Each row of a before or after table is a point. The points were changed in one or more steps. Then noise was added and the rows were shuffled. The steps act on columns, c1 being the first. Name the steps. A step turns or swaps two columns, mirrors them in a line or flattens them onto one, adds a multiple of one to another, or multiplies or shifts one. Angles are multiples of 10 degrees, from the lower column toward the higher: turns from -170 to 170, lines from 10 to 170 but not 90. Use the fewest steps. Two steps may share a column if one is a turn and the other turns, adds or multiplies; they go together, in the order done. Otherwise the lowest column goes first.
In the rows, zero is written as 128.

Before:
[[125 115 103]
 [130 207 148]
 [197 101 212]
 [125  80  74]
 [131 108  50]
 [145 124 216]
 [113 142 147]
 [125 102  92]
 [108 147 139]
 [ 83 162 157]]
After:
[[ 90 146  59]
 [120 131 157]
 [190  78 196]
 [100 150 172]
 [136 197 143]
 [ 95 113  82]
 [111 142 140]
 [102 119 103]
 [115 120 114]
 [231  62 172]]
Steps: add -0.5 times c3 to c2; turn c1 and c3 by -30 degrees

Before, 9 rows:
[[139 109 162 105 135 138 139 149]
 [115 126 116  86 173 151 123 144]
 [ 88  97 127 127 120 140 110 138]
 [150 100 128 109 175 113 128 131]
 [135 136 129 133 112 156 109 130]
 [133 129 176 144 113 105 102 115]
 [ 86 123 114  87 148 109 151  83]
 [116 140 135 158 134 126 131 136]
 [105 130 127 147 147 167 122 119]]
After:
[[116 124  97 101 175 152 139 146]
 [132 130 247 131 113 105  96 112]
 [ 87  96 125 139 122 140 108 138]
 [140 109 211 125 135 137 140 150]
 [152  99 129 110 175 112 144 131]
 [135 137 131 136 112 159 104 128]
 [117 137 145 166 133 124 131 136]
 [104 131 125 136 147 167 128 118]
 [ 84 123  93  40 148 108 157  83]]
Steps: multiply c3 by 2.5; add 1 times c8 to c4; add 0.3 times c5 to c7

Before (11 x 14):
[[123 110 150 139  61 154 146 145 135  99 179  93 116 143]
 [106 139 124 148  22 110 138 159 105  88 114 113 167 117]
 [ 64 114 152 130 179  95 131 221 170  58  68  79  98 174]
 [133 116 129 122 176 165 141 167  12 161  93 137  96 127]
 [117 136 116 145  61 117 106 120  76  81 188  68 142 110]
 [105 118  95 174  87 121 138 129 118 119 181 117 167 124]
 [142 131 144 115 169 104 151 161 166  80  34  77 140 146]
 [131  77  66  83 126 169 126 134  40 132 130 139 106 130]
 [ 58 139 154 129 188 139 137 162 190  44  92 118  58 116]
 [ 96 142 124 145  79 137 103 105 102 109 146 120 121 175]
 [180 119  88 108 121 128  99 159  48 157 145 161  92 123]]
After (11 x 14):
[[129 107 122 133 103 167 142 169 119 138   8 136  98 128]
 [105 170 178  96 134 122 139 122  74 121 137 117 166 130]
 [180 136 162 159 120 127  97 158  86 134  58 160  92 113]
 [148  74 111 136 105 105 147  97 230  89 133  76 136 143]
 [ 72  69 108 118  91  99 133  98 201  55 147  79  96 183]
 [ 57  75 104 120 117 140 134  72 181  62 172 113  59 129]
 [102 211 135 115 174 108 137 103 132  90 101 111 167 121]
 [124 210 112 110 140 154 150 111  86 102 153  93 115 145]
 [103 176 136 113 158 138 103 109 101 124 111 118 122 177]
 [111 182 142 116 158 121 106  93  53 103  97  68 143 113]
 [132 168 176 191  90 169 120 132  95 126  49 140 106 126]]
Steps: turn c1 and c14 by -10 degrees; add -0.5 times c6 to c5; turn c2 and c5 by 110 degrees; turn c3 and c4 by -160 degrees; multiply c8 by 0.4; turn c8 and c10 by -50 degrees; turn c9 and c11 by 70 degrees

Before (13 x 24):
[[147 125 110 190 107 137 154 156 136 102 124 222 158 159 149 150 138 128
  122 131  84 129 167  50]
 [128 123 237 213 142 153 125 151 146 124 127  88 156 126 156 150 157  98
  136 148 147 108 144 109]
 [145 125 117 144 121 112 124 147 204 207 158 151 155 175 150 145 132 117
  129 128 141  94 140 118]
 [136  70 107 230 120 135 115  93 115 153 184 107 157  94 180 143 119 110
  149 152 141 119 157  92]
 [105 140 108 145 121 121 209 137 159 200 137 105 135 102 144 143 213 114
   60 118 126 198 110 118]
 [126 132 102 141 118 126 124 134 152 123 114  96 161 153 141 142 113 121
  147 115  95 100 151  89]
 [136 127 176 145 121 139 120 160 119 102 107 117 156 108 134 148 140 124
  153 152 107 154 142  87]
 [119 145 128 152 124 154 103 144 107 120  99 101 146 117 143 119 116 136
  148 142 143 106 157  95]
 [138 129  99 142 118 152 120 164 111 119 103  88  96  95 123 152 119 195
  105 156 120 110 148 121]
 [ 80  89 159 152 118  71 104 153 110 101 115 110 123 109 148 123 117 114
  150 132 132 140 164 118]
 [138 109 165 159 118 135 141 146 111 106 113  87 170 106 201  99 121 110
   65 160 113 166 167  97]
 [148 122 116 142 113 120 143 161 129 112 128 148  90 105 117 140 111 112
  137 129 127  94 122  91]
 [134 122 142 198 130 133 109  89 115 123 113  98 157 135 139 146 122 141
  100 121 140 205 161 126]]
After, 13 rows:
[[155  74 106 231 148 124 114  92 119 139 187 106 156 166 180 154 116 110
  105 143 140 117 153  88]
 [155 138 108 140 128  90 212 135 158 181 137 106 134 135 138 176 210 114
  198 156 125 201 110 124]
 [134 146 127 154 143 115 102 148 109 126  97  98 147 149 141 115 119 141
  104 127 144 109 156  99]
 [121 122 119 143 148 150 124 146 204 191 160 151 155 103 149 179 133 118
  125  86 142  94 140 120]
 [  6 125 111 191 140 218 155 160 137  97 124 221 158 119 148 138 138 130
  134  95  80 134 168  50]
 [179 112 166 159 158 111 142 143 115 127 114  88 172 169 199  93 119 108
  192 133 113 168 168 100]
 [133 129 176 142 149 130 120 159 118  91 107 114 157 163 136 128 142 127
  107 133 107 157 141  89]
 [175  95 160 150 112  45 103 148 109 108 112 107 124 143 151 110 117 112
  105 142 129 140 167 117]
 [161 129  99 140  86 117 123 164 111 108 102  87  93 171 127 143 118 194
  150 147 118 108 151 122]
 [120 126 113 145  76 151 146 156 127 106 129 150  93 142 118 128 110 111
  119 148 132  96 120  85]
 [161 119 238 213 170 111 122 154 148 112 129  89 158 147 158 141 155 101
  116 124 146 111 146 115]
 [169 122 137 202 166 113 110  92 117 113 115  98 157 122 135 137 123 137
  155 121 140 204 161 126]
 [168 131 100 144 153 102 119 138 155 118 119  94 162 105 140 136 111 120
  108 107  98 100 151  89]]
Steps: add 1.5 times c12 to c6; turn c1 and c6 by 60 degrees; add 1 times c13 to c5; turn c10 and c16 by 30 degrees; turn c14 and c20 by -120 degrees; multiply c19 by -1
